Each row is a point. To make a cloud, some directions were put in groups of two or more. Within a group, all points are equally far from the middle, so they leave a hole (a ring in 2 directions, a hollow ball in 3). The other directions are filled evenly. Then the cloud was stretched, turned, moved and blurred a little. Count the holes, and give their numbers of directions, smallest first.
(in the rows, 128 means zero)

Cloud:
[[ 92 105 106]
 [178 112 145]
 [109 100 123]
 [ 62  83 176]
 [158 138 144]
 [148 139 191]
 [128 108 161]
 [ 73 149 113]
 [117 134  90]
 [120 128 190]
 [120 118 130]
 [ 75  67 141]
 [108 126 220]
 [154  85 174]
 [134 169 122]
 [127 109 217]
 [141  70 129]
 [161 153  85]
 [151  97 179]
 [ 96 110 100]
 [ 99 147 187]
 [149  92 136]]
Holes: 0

Cloud (29 x 4):
[[ 66 183 165 140]
 [165 134 181  98]
 [132 153 101 104]
 [174 145 151 139]
 [119 200 178 156]
 [101 199 126 113]
 [120 209 173 189]
 [139 120 165 137]
 [148 170 108 116]
 [182 102 144 111]
 [103 132 171 102]
 [112 171 153 204]
 [120 141 180 130]
 [107 126 150  63]
 [175 136 133 133]
 [159 160 160 153]
 [136 166 127  70]
 [198 130 160  90]
 [157 164 120 151]
 [100 179 109 115]
 [ 92 194 168 124]
 [ 75 170 131 114]
 [132 175 150  79]
 [ 90 165 118 105]
 [103 194 182 153]
 [ 79 175 149 108]
 [111 189 171 118]
 [107 116 151 122]
 [100 135 146  73]]
Holes: 1 (3)

Cloud, 46 rows:
[[159 151  96 136 142 184]
 [ 67 167 144 125 128 133]
 [116 206 162 125 154 146]
 [210  88 104  75 111 138]
 [138  85 131  58  93  90]
 [130 151 109 162 116 168]
 [175 135  95 149 108 139]
 [121 155  97 168 160 150]
 [ 72 124 189 114 139 128]
 [179 108 168  82  66 110]
 [152 132  90  84 136 175]
 [134 147 185  97 143 121]
 [ 67 137 108 101 170 116]
 [ 97 148 103  77 122 118]
 [184  96 152 108 130 161]
 [111  89 106 114  81 101]
 [ 78 157 177 115 120 147]
 [107  71 118  97 122  49]
 [127 137 145  77 148 141]
 [115 170 155  94  90 118]
 [156  53 152 133 147 125]
 [127  85 116 165 173 110]
 [ 79 143 147 185 147 133]
 [124 119 112 127  59 117]
 [ 77 170 169 179 141 117]
 [154  44 134  67 115  64]
 [ 92 196 118 114 103 133]
 [110 158 143 171 211 183]
 [134 106 186 128 170 180]
 [156 120 151 155 170 176]
 [ 80 154 114 102 141 106]
 [129 151 159 171 156 107]
 [142 184  69 147 136 158]
 [147 160 112 135 150 103]
 [108 126 148  80 138 140]
 [146  64 163 107 140 144]
 [140 150 188 116 160 114]
 [105 232 146 170 151 164]
 [132 190 138 157 134 120]
 [131 193 147 193 139 181]
 [141  73 163 106 121  67]
 [105 185 166 116 172 166]
 [150 109 117  55  67  87]
 [168  84 164 116 119 156]
 [161  71  83  87  46  94]
 [144  79 191 105 131 147]]
Holes: 1 (4)

Cloud (55 x 6):
[[119 149 136 105 124  70]
 [157 126 111  86 190  84]
 [138 149 109  54 127  79]
 [138  88  93 119 115 152]
 [199 148 159 123 142  89]
 [165 161 132 159  39 117]
 [131 135 101 171 134 135]
 [159 113 150  83 132 163]
 [113 195 108 119 104 149]
 [160 117  80 103 158  76]
 [194 162  91 163 113 119]
 [146 148 178 157 110 167]
 [133 113 126 128  82 166]
 [175 144 172  66  86 133]
 [185 162 166 118  48 168]
 [118 112 165 115  80 115]
 [146 143 192 115 119 146]
 [197 159 128 122 115 170]
 [126 126  92 157 181 119]
 [ 93 166 163 145 115 124]
 [111 154  89  79 141 143]
 [217 143 104 127 112 139]
 [169 142 145  99 193 106]
 [153 155 117  61 160  84]
 [139 104 130 130 102 169]
 [138 124 179  94  84 119]
 [204 155 107 174  72 126]
 [113 103 180 110 190 105]
 [117 105  88 115 217 110]
 [164 138 102  52 138 123]
 [176  97  93 116 150 111]
 [129 215 106  96 141 144]
 [173 188 124 104  64 170]
 [151 150  73  89 154 114]
 [100 128 125  97  75 138]
 [163 196  86  95 105  86]
 [134 184 177 148  87 162]
 [158 169 120 164 131 175]
 [118 158 133  61 122 142]
 [144 160 183  94  98 137]
 [150 213 107 136 108 174]
 [161 149 145 129  30 147]
 [125 207 138 103  91 120]
 [140 204 108 135 101 171]
 [130 157 189 118 112 131]
 [175 119  93  89 147  64]
 [177 169 181 116  67 107]
 [158  79  83 132 103 115]
 [126 121 135 148 159  79]
 [117 125 104 104 217  78]
 [151 150 125 109 184  73]
 [130 119 123  42 156 132]
 [111 100  94 129 171 153]
 [145 137  86  93 184 123]
 [143 138 184  88 138 147]]
Holes: 1 (4)
